Each point is reached from the start by the listed moves, each made once or not at all, plus a little noise. Is the number of moves made odd or even? Then give how often each move was made.
In the rows, zero is written as 128.

Moves:
(1): [176 125 134 114]
(2): [122 199 136 102]
(3): [116 105 185 100]
Start: [155 139 150 149]
Points:
[178 192 223  71] -> odd (1, 1, 1)
[133 182 222  95] -> even (0, 1, 1)
[144 112 212 124] -> odd (0, 0, 1)

Moves:
(1): [197 138 117 111 123 144 127 149 132 116 130 124 108]
(2): [126 190 142 120 101 143 133 140 127 117 120 125 142]
(3): [136 116 166 123 129 129 129 140 128 133 132 121 144]
(4): [146 145 138 191 117 122 114 104 122 133 125 116 129]
(5): [129 139 134 125 189 129 117 139 136 138 124 136 129]
(6): [124 114 126 126 121 200 128 128 129 129 127 124 137]
(7): [134 130 124 136 147 135 199 140 143 120 133 116 109]
(8): [118 123 126 143 126 124 121 168 118 125 125 122 130]
(9): [122 122 131 132 128 124 113 132 178 124 135 135 135]
(10): [132 125 123 122 121 132 131 130 135 181 127 129 133]
(11): [131 143 124 129 133 129 119 129 134 126 191 124 134]
Start: [112 133 185 153 123 149 125 134 124 127 143 124 150]
Points:
[194 186 229 191  65 249 113 200 117 164 132  90 177] -> odd (1, 1, 1, 1, 0, 1, 0, 1, 0, 1, 0)
[105 205 200 164 177 170 180 208 134 113 130 109 146] -> even (0, 1, 0, 0, 1, 0, 1, 1, 0, 0, 0)
[128 120 232 212 106 208  96 126 167 132 150 109 180] -> even (0, 0, 1, 1, 0, 1, 0, 0, 1, 0, 0)
